Rows are points. Before rounding, the points of a table are all equally far from one centre. They may lie mostly on one side of it. Write the centre, to within rounding.
(in the rows, 128 means zero)

Points, 9 rows:
[[ 98 147 121]
 [110  55 152]
 [117 162 127]
 [129  87  95]
 [129 115 209]
 [134  68 192]
 [ 98  63 145]
 [137  50 151]
 [ 93  98 108]]
Centre: [134 110 149]

Points:
[[143 231 119  62 126 114 101  81 153 107 121]
 [170 203 168 134 173 121 188  94 120 100  91]
 [170 183 173 138 198 164 176 133 158 100  99]
 [129 173 133 155 136  69 120 153 156 123  83]
 [147 222 179 122 133 103 147 132 145 150 152]
 [206 187 176  61 125 138 152 122 112 128 126]
 [126 205 148 154 128 123 180 136 140  91  84]
 [137 129 117 151 170 108 171  59 146  91 131]
 [125 230 165 123 124  88 154 132 111 139 110]
 [185 149 209 116 177 155 171  91 118 120 110]
 [171 151 186 152 111 143 160  80 141 117  89]
 [185 170 143  93 169 123 219 132 152 119 122]
 [154 207 130 126 151 106 178 118 142  65  94]
 [161 225 164 117 156 123 188  88 134 163 110]
 [119 246 138  64 145 111 163 145 130 111 105]]
Centre: [125 154 138  92 155 137 135 113 136 131 108]

Points:
[[ 60 108 156 114 120 136 175 119 205 116 121 142 101 145 102 207 122 164
  196 157 138 169 186 145]
 [140 131 121 151 120 148 131 135 191 139 150 120 176 170 108 173 123 200
  236 123 144 153 143  93]
 [112  88 154 137 108 117 156 176 116 133 139 151 159 215 171 163 141 116
  196 121 177  83 142 120]
 [101 160 127 143 163 143 169 134 126 156 132 127 105 191  53 150 140 190
  201 150 152 109 126 135]
 [ 81 143 139 130  75 121 138 155 129 122 124 112 145 183  96 188 135 186
  164  90 150 148 165 136]
 [ 98 112 145 136  90 118 141 116 106 174  91 163  96 142 140 171 162 173
  170  79  90 151 156 178]
 [137  93 195 129 169 120 184 119 101  98 115 158 143 147 126 223 127 162
  192 111 159 138 166 124]
 [ 95 125 104  99 146 160 144 190 166 146 129 163  95 189 143 210  73 153
  162 158 150 179 154 119]
 [110 128 189 135 171 164 160 185 137  88 134 146 167 195 111 143 110 168
  187 145 147 163 154 143]
 [136 150 142 138 147 149 158 178 120  94 128 156 131 139 141 197 145 203
  203 163  74 143 126 130]
 [ 86 136 123 118  93 154 136 119 122  98 117 153 140 161  69 191 156 147
  192 109 108 146 182 141]
 [125 141 145 188 113 162 140 158 123 108 115  86 125 133 155 206 140 170
  192 119  81 177 153 127]
 [ 84 116 121 149 133 187 149  84 131 141 159 175 156 131  84 197 115 170
  197  85 134 145 164 109]
 [126 107 143 128 145 133 141 142 117  69 115 140 155 184  72 211 125 194
  196 128 156 133 145 143]
 [148 116 164 155 185 155 191 156 112 100 166 125 145 197  96 185  98 143
  207 118 151 135 163 129]
 [139 133 180 105  82 164 151 141 130 112 113 163 121 212 114 193 138 174
  198 127 145 155 177 131]
 [104 120 173 152 156 160 137 154  90 119 124 103 137 126  98 138 109 182
  193  67 134 137 142 106]
 [109  69 159 123 136 145 106 189 144 171 126  99 135 150 115 138 134 178
  170 106 133 118 158  78]
 [155 101 181 127 151 216 113 150 147 141 158 149 185 174 109 181  73 166
  191 101 131 161 173 126]
 [102 153 126 139 166 184 118 152 140 107 169 115 126 144 150 206 132 193
  229 116 157 158 172 163]
 [ 52  98 138 133 126 144 187 141 116 122 136 123 123 177 103 144 157 106
  217 143 100 139 134 144]
 [133 108 154 109 146 133 190 100 145  91 125 154 134 182 139 216 108 181
  209 134  89 184 163 173]
 [131 122 137 133 114 127 190 114 167  91 102 143 183 135 141 200  61 188
  199  98 115 134 187 131]
 [141 139  86 162  97 145 114 147 116 161 144 114 181 162  87 157 114 176
  174 123 158 127 128  86]
 [118  93 144 150 130 142 126 209 119  86 110 122 104 142 110 211 117 153
  231 131 119 119 154 146]
 [107 166 153 162 115  90 140 114 128 172  80  78 137 196  99 147  67 137
  150  98 115 136 139 140]
 [ 68 136 164 128 165 128 160 167  70 177 138 126 141 146 115 154  83 169
  192 111 139  88 158 148]
 [103 111 148 145 104 106 109 160 167 164 114 108 129 142 151 122  71 175
  249 152 151 154 174 152]
 [135 120 124 153  94 125 163 164 141  94 116 170 121 171 116 129 148 167
  220 122 118 134 189 141]
 [113 109 126 194 185 145 187 115 140  99 119 116 118 124 111 160 154 197
  143 111 115 146 170 150]
 [121 153 171 110 137 169 112 104 134 141 174 149 162 125 139 221 136 123
  232 103 101 156 182 133]]
Centre: [134 119 144 131 131 152 134 115 156 138 133 130 124 141 142 165 101 134
 161 139 133 111 126 159]

Points:
[[ 79 151  96  47 133 159 198 107  92 199 137  43 111 141 112  98 138 145
  142 107  77 124 137 148]
 [138  98 144  89 192 153 179 125  76 130 170  96 111  65  58 129 133 147
  131  60 107 142 163 117]
 [168 106 175  73 160 151 201 100 132 180 125  44 128 110  88 148 138 122
  147  74 136 142 167 111]
 [136  56 151 123 141 107 156 126 117 118 178  84 163  86  99  99 109 155
  155  48  98 146 206 109]
 [134  97 109  97 183  87 186  65 127 182 133  33 130 124  87  75 115 123
  100  59 142 110 126 214]
 [142  90  71  69 167 132 128  63 134 225 158  69 154 104 104 120 128 114
  111  55 108  93 166  98]
 [165 124 134 131 134 109 175 124 141 122 176  96 165 180  79 101  84 152
   47  72 146 124 113 163]
 [105 120 195  93 172 135 189  90  83 166 105  95 173 146  59  95  83 145
   51  58  98 105  99 127]
 [122  92 129  95 152 137 167  74 106 234 120 104 124 125  73 132  99 100
  146  76 150 130 144 172]
 [144 147 130  93 152 187 146 124 120 160 166  56 146  90  42 141 144 129
  100  47 149 153 161 106]
 [131 151 158  93 147  89 214  85  77 157 135  56 153 123  66 141  97 149
  137  65 130 153 189 134]
 [115 104 109  65 116  73 178 126  72 206 182  68 127 141  86  92 138 152
   79  35 130  86 136 195]
 [162 114 133  87 135 155 183 102 122 130 204 139 130 127  94 112 100 165
   94  87 132  78 103 100]
 [101 189 143  95 104 110 146  88  93 191 172  90 141 137 114 131 161 147
  137  65 139 184 157 120]
 [118 124 130  29 189 135 135  89  85 149 155  73 175  99  40 114 141 149
   94  62 117 168 147 140]
 [116 141 134  92 141  52 215  71 149 161 182  79 118 147 115 158 115 130
  136  82  96 113 126 153]
 [117 188 101  73 145 179 157 154  80 128 146 106 140 116 101  85 115  94
  113  77 151 142 177 123]
 [120 138 127 123 168  91 168  88 121 217 155  97 145  94  66  95  97 132
   93  45 133 144 215 173]
 [119 125 118 113 137 143 196  66 122 180 140  27 116 148 100 165 109 131
  142  85 157 108 116 139]
 [192  78 109  93 164  73 122 130 113 190 167 105 131 102  40 100 131 145
  113  75 151  82 134 173]
 [122 110 171 125 142 118 148 144 107 138 160 124 124 117  46 133 131 159
  154 119 118 162 196 117]
 [120 145 114 116 134  93 157 147  57 119 190 105 145 117  46 113 127 185
  116  52 110 128 202 137]
 [ 75 135 122 106 177  96 155  97 112 166 180  51 158 137  59 124 143 155
  133  78  94 190 184 116]
 [106  88 128 128 167  99 204 121  54 214 119  82 158 125 111 131  77 155
  146  67 144 116 128 122]
 [145 137 105  62 132  99 218  85 150 199 175 100 137 104  76 116 118 132
  159  57  98 139 144  85]
 [ 96 127 129 124 156  68 193  84 100 130 164  78 110 176  47 126 141 160
  112  80 141 160 126 155]
 [190 122 128 101 146 140 187  78 104 138 149  76 125  69  51 111 122 125
  133  78 144  67 172 150]
 [117  69 136 105 137 101 142 110 111 140 102  79 130 114 124 135 174 152
  186  25 151 129 204 129]]
Centre: [115 127 128 102 139 108 146 125 127 154 121  88 144 119  98  97 132 143
 113  68 110 105 135 131]

Points (29 x 24):
[[138 177 124 125 124 129 158 114 130 149 111  34 185 165 162  26 116 183
  152 150 114 128 153 178]
 [137 174  89 153 138 120 143  65 102 132  84  30 171 163 160  93 134 209
  145 134 106 101 153 154]
 [137 193  93 163 147 129 165  62 149  87  88  62 162 197 143  77 100 164
  105 109 144 137 159 151]
 [169 179 142 165 139 162 133  93 152 125  37  50 121 129 126  84 124 176
   97 177 129 182 209 142]
 [143 189 159 124 170 185 124 136 157 144  98  71 167 168 204 132 152 149
  130 143 131 105 103 162]
 [122 154 113 120 136 162 129 128 102 137  45  18 138 196 155  77 129 165
  123 113 116  95 124 151]
 [148 157  78 143  87 168 144 115 148 132  61  31 160 165 195  62  81 162
  132 122 150 113 165 141]
 [143 207 124 155 138 119 164 133 147 137  73  25 144 158 129 110  95 183
  167 134 119 130 175 175]
 [129 206 109 128 131 177 141 119 120 157  70  74 146 169 166  57 102 173
  131 124 135  97 192 165]
 [156 207 116 109  99 139 181 107 121 145  61  35 141 146 154 127  77 140
  125 131 154 169 194  98]
 [121 158 104 158  97 151 131 125 107 124 102  35 152 150 164 106 109 219
  157 176 153 119 152 170]
 [145 221  55 104 122 120 183 109 180 136  93  32 118 173 160  71  99 125
  121 138 129 125 149 143]
 [138 205 120 138 164  99 160 107 100 149  93  17 121 150 151  99 103 187
  104 161 105 109 164 159]
 [156 191  97 164 148 117 121 104  76 126  52  56 173 184 188 113 135 201
  139 178 101 108 159 133]
 [144 182 108 139 149 131 172 107 129  74  54  51 155 158 167  89  91 229
  127 161 120 141 136 141]
 [140 185 116 116 155 182 177  85 148 164  78  88 158 133 205  73  98 178
  131 130 100 106 173 119]
 [164 162 144 117 115 111 185 111 179 118  71  73 154 161 126  74  95 194
  144 117 126 122 174 154]
 [145 167  97 129 133 134 105 114 107 140  55  14 175 183 131  77  85 168
  154 141 113  96 145 164]
 [121 166  79 125 123 129 168 135 160 105  80  42 124 186 149  89  75 166
  161 107 166 114 142 102]
 [136 162 100 137  81 126 164 103 121  94 115  36 159 162 123  71 104 177
  159 132 128 129 184 148]
 [117 153  77 161  98 144 169  81 143 134  77  67 177 149 176  62  99 138
  159 111 170 138 183 150]
 [154 168  73 119 193 165 127  61 118 127 101  78 150 166 146  76 103 174
  139 149 159 122 177 124]
 [179 167  63 101 142 117 166 136 162 126  79  52 127 149 135  69  83 139
  117  89 132  94 135 153]
 [113 188  74 144 199 139 106  64 114 129  36  97 180 170 108  63 116 159
   99 152 104 128 159 125]
 [130 190  93 106 142  96 109  98 126 110  90  49 120 160 109  73 101 147
  153 183 123 108 191 171]
 [140 182 104  93 156 127 138  99  99 128  86  47 152 151 163  99  88 190
  190 118 158 112 117 155]
 [116 162 107 121 147 113 146 110 161  94 100  17 156 165 147 113 122 197
  154 138 127 112 150 154]
 [174 182 100 131 160 166 116 148 108 104  58  68 169 159 160  93  94 138
  160  95 132 130 176 164]
 [145 141  66 153 103 115 142 126 138  97  87  14 137 125 160  92 127 156
  140 149 169 118 193 112]]
Centre: [143 176 110 147 115 120 112 116 136 145  86 100 137 132 148  91 122 139
 124 149 117 158 111 111]

Points (27 x 24):
[[170 120 107  84 186 117  52 104 118  88 150 108 134 157 118 159 136  92
   85 140  65 193  94 143]
 [160 108  53 130 181 163  91  76 102 101 102  66 124 204 103 194 125 116
  124 184  67 213 136 122]
 [150  96  98 148 148  94 118 145 127 128 153  84 131 216 102 189 161  84
  131 108 106 216 103  94]
 [144 129  68 126 170 138  69  70 108  95 124  93 126 160 122 214 170  78
  111 186 102 190  95 171]
 [189 154 127 105 143 151  94  84  94 120 141 121 119 198 144 168  86 133
  160 116  80 190 140 167]
 [147 132 131 116 192 132 103  75  98  75 164  99 120 158 188 152  66 101
  127 123  84 186  99 136]
 [151 111  65 112 180 158 102 119 123 105 167  77 156 186 108 191 179  72
  106 134 102 165 120 127]
 [160 141  76 121 136 173 125  95 171 104 107  85 184 188 104 164 140  57
  125 149  78 162 162 133]
 [163 106  88 141 174 151  68 109 139 112 106  90 133 206 118 175 104  62
  104 157 140 159 103 132]
 [195 130  92 128 128 132 130  99 157 138 183 112 136 165 109 166 154 122
  137 156  37 196 110 175]
 [128 151 101 107 198 115 100  80 140  85 145  64 126 171 147 180 112  69
  138 176 103 227 117 153]
 [174 124  70 107 162 118 118  72 163 150 124 121 160 165 170 159 132  98
  102 135 111 213 135 115]
 [194 162  97 102 167 165  71  82 141  82 117  87 140 171 142 189 165  71
  127 153  91 213 180 143]
 [159 147  70 144 131 131 120  76  93 129 155 104 113 169  98 158 114  71
   74 133  66 207 105 160]
 [136 119 101 125 187 121  84 140 118 104 127  88 119 154 153 196 140  34
  136 149  38 187  80 150]
 [149 125  85  86 150 135 103 100 163  59 148  80 155 171 130 164  95  99
  139 138  62 233 125 132]
 [167 102 111  93 131 137 126 119 101  69 133 105 148 182 121 201 140  44
  121 110  98 205 132 109]
 [173 126 119 114 186 135  70  64 131 133 147  80 134 144 157 174 120  58
  135 166  65 204 124 145]
 [145 114  68 145 138 132  64 125 148  69 144  81 115 150 113 160 122  45
  132 144  87 193 116 180]
 [149 149  99 137 177 129 125 123  95  87 122 118 195 197 109 161 141 106
   65 170 104 135 158 144]
 [162 125 140 101 185 156  94  98  89  92 100 131 114 157 174 158 126  43
  137 168 121 196 162 162]
 [192 114 122 143 161 134  57  99 128  71 139  77 128 188 116 134 149  57
  118 181  75 237 127 104]
 [178 116  96  90 145 146  96  52 132  95 153  89  86 170 125 183 164  96
  126 158  98 240 122 148]
 [162 175  90 129 187 140  96 115 161  85 158 153 158 175  94 168 138  87
   96 145  96 215 139 169]
 [168  98 103 122 180 146 117 109 161 117 114  70 144 181 130 200  98  72
   82 154  72 209 115 178]
 [150 131 109 108 211 110 105  80 114 111 114  94  79 192 175 162 156 119
   96 123  67 169 119 187]
 [162 146 111  66 158 101  89  95 120 104 154 110 116 177 147 154 159  91
  142 152 106 174 120 162]]
Centre: [138 142 136 166 152 161 126 126 126  99 100  96 118 133 131 157 152 133
 123 143  92 192 118 120]

Points (31 x 24):
[[ 72 137 179 201  76  71 155 143 100 123 116 153 107 117 114 119 199 127
   84 175 112 150 122 149]
 [123 132 179 129 116  81 173 148 108 122 174 139 142 111 135 109 195  62
   93 181  86 187  74 140]
 [121 121 227 169 138  91 176 192  74 140 134 127 161 155 132 100 215 121
  116 165 110 159 137 128]
 [141 152 181 200 104  35 176 138 116 106 135 180 179 144  97 140 162 118
  105 175  94 130 113 133]
 [155 145 144 165  80  73 174 165  87 119 141 130 112 127 124  55 157  89
  115 143 140 192 118 104]
 [117 119 217 183  68  91 188 137  81 141 145 124 136 161 137 108 217 136
  110 127 128 127  73 144]
 [ 81 119 234 152  89  64 190 147  68 153 135 167 160 148 135 102 200 132
   95 174 128 155 130 136]
 [135 123 222 195  82  68 168 177  93 166 154 163 143 125 107 114 170  84
  140 127 117 136 149 144]
 [112 124 176 181 142  65 185 178 111 158 151 149 140 155 121 116 222 105
  128 199 125 181 155 150]
 [148 156 204 121  87  46 192 131 139 128 156 159 190 160 102 111 142 144
  123 168 130 167  92 122]
 [150 172 178 170  80  89 188 131  90 133 130 145 138 141  93  93 185 113
   76 158  97 189 111  99]
 [172 148 210 141  93  90 204 126  72  76 126 123 134 150 103 119 143  93
  116 127  99 172 103 126]
 [164 179 197 107  93  86 204 137  90 126 154 146 137 128  85 126 158 101
  125 141  91 197 123 129]
 [127 163 177 167 113  82 204 131  99 142 144 127 137 131 108  84 159  99
   90 207 173 149 121 209]
 [120 150 147 183  69  88 167 147  88 127 118 110 215 137 127  98 179 116
   90 148 150 157 128 147]
 [139 143 141 200  88  80 220 136  80 124 171 139 136 158 135  95 210 100
   67 165 113 121 105 179]
 [ 82 151 194 169  75  97 179 173 103 124 132 133 150 156 141 114 185 157
  116 210 158 162 121 120]
 [124 137 224 164  82  60 157 126 112 144 160 138 148 132 125 122 201  86
  118 177 162 150 106 122]
 [145 142 167 160  87 104 236 101  93 112 146 121 175 177  70  75 181 126
   89 167 142 141  98 143]
 [108 177 205 162  91  87 214 172 146 142 166 153 146 152 131 107 160 100
   60 155 101 131 146 140]
 [103 146 164 137  72  76 217 135 120 159 141 163 183 180  99 121 164  94
  103 193 138 181 134 105]
 [132 158 160 141  91  66 172 136  83 101 203 143 142 162 121 138 216 105
  117 162 147 136  68 144]
 [112 168 188 161  71  77 153 142  87 163 146 127 120 193 109 149 154 109
   66 155 113 101 115 151]
 [133 131 222 129  48  51 200 159 100 110 163 106 153 158 114 114 179 138
  132 141 166 159 111 144]
 [165 138 181 140  72  30 190 160 106  98 144 131 139 144 104  81 215 123
  119 165 136 132 107 165]
 [119 165 181 183  89  67 214 165  63  94 137 156 192 163 129 109 179 141
   91 162 130 132 115 130]
 [124 173 196 186  81  76 157 167 122 123 172 103 157 134 130 114 178 143
  111 145 175 125 118 158]
 [140 137 111 127 118  71 178 220 115 155 158 179 179 184 131 119 149  92
  102 163 119 164 134 152]
 [118  89 205 151  68  52 212 145 105 159 128 100 151 162 109 119 185  75
   77 154 117 174  94 148]
 [103 151 189 198 105  43 185 177 115 150 181 185 153 108 142 123 171 119
  125 157 135 148 116 167]
 [115 148 188 175  92 110 165 192 118 124 125 140 170 144  91  98 192  74
   80 178 104 138 120 147]]
Centre: [131  99 152 137 113  97 192 147 102 135 152 137 134 132 114 130 149 133
 104 154 128 134 125 141]

Points, 28 rows:
[[124  85  97 158  81 101 168 127  75 173 199 115 138  65 136 132 115  64
  114 165 103  61 163 176]
 [118 123  85 176 114 100 214  82 135 177 122 113  98 112 153 115 105  79
   92 176  89  63 179 153]
 [159  47 110 183  98  85 148 149 107 198 175  99 128  89 183  95 119  90
   86 134 128  84 158 157]
 [143  62  66 174 137 119 161 123 111 181 146 100  85  77 187 102 121  91
  119 123  96  62 174 127]
 [ 89  69 146 168 133 154 211 122 124 173 182 118 135 106 188 154  81 101
   89 145  90  55 172 144]
 [126  88  89 131 157 120 164 137 167 197 197 133  78  29 133 118 132  89
   80 131 127  79 163 173]
 [113  98  98 150 129 141 212 151 139 160 188 124  98  74 163 122 125  69
   95 143 124  71 199 195]
 [111  75  68 166  97  92 156  94 153 191 188 108 141  86 167 134 128  59
   39 115 130  69 135 161]
 [124  89 100 140 130 103 187 128 120 191 135  66 101  80 188 134 112  95
   83 137 101  64 165 147]
 [ 97 105 119 147  76 121 165 101 143 174 159 102 111  85 205 135 130  68
   68 146 117 101 160 159]
 [ 99  65  93 162 132 111 199 124 126 177 163  79 145  90 180 153 113 128
  109 161 127  75 148 152]
 [106 106 116 151 101 132 201 144 130 167 154  96 119  90 190 126 121  90
  125 157 109  37 149 164]
 [ 95  73  97 162 122 116 199 115 145 205 179 106 126  87 158 136 131 107
   74 134 180  66 168 126]
 [151 119  60 165 102 138 178 120 151 201 191 109 128  67 145 120 143 118
   80 146  92  68 153 113]
 [131  90 114 153 141  96 160  86 106 192 211 120  67  71 132 116 115 126
   79 109 119  86 145  90]
 [145  79  56 172 113 136 179 137 129 176 181 125 102  54 132 130 117 109
   78 126 128  51 118 148]
 [ 82 113 104 171 105 132 144 138 129 171 205 107 125  52 125 129 121  73
   97 131 146 117 183 175]
 [117  73  90 148 124  98 182 101 140 160 182 120 108  81 199 156 147 115
  122 176 112  44 139 165]
 [108  78  71 169 105  75 163 145 163 172 173 122 142  82 170 113 143  70
   80 109 115  74 161 214]
 [113 105  92 130  89  89 181 101 124 164 155  84 146 109 166 117 126  82
  121 185  38  62 147 138]
 [125  75  64 121 104  76 193 118 120 144 170 112  94  87 167 142 110 102
   75 137 162  66 134 137]
 [129 103 112 137  81 108 159 104 123 180 191 114 125 123 203 125  95  30
  104 141 114  43 155 154]
 [107  79  84 135 118 131 181 149 133 168 177 134 111  61 164 125 122 125
   49 131  99  77 129 194]
 [ 99  92  77 182  86 123 185 128 119 204 195 155  96  89 132 118 111  80
   89 133  91  47 148 144]
 [126 102  72 129 125 111 191 131 141 118 192  95 115 112 172 149  79 114
   66 141 125  41 167 173]
 [117  88 147 142 119 112 197 132 145 172 181 105 133  56 177  99  91 116
   81 111 103  64 163 170]
 [102 123  83 162 111 121 178 154 139 177 213  99 104  93 141 168 137  55
   80 161 137 109 157 165]
 [106  86 111 144 111  99 153 113 103 211 147  91  83 105 181 128 136 101
  120 123 134  94 156 167]]
Centre: [138  85 130 137 155 112 136 123 144 137 151 154 147 134 111 132 138  79
  93 135 106  84 158 127]
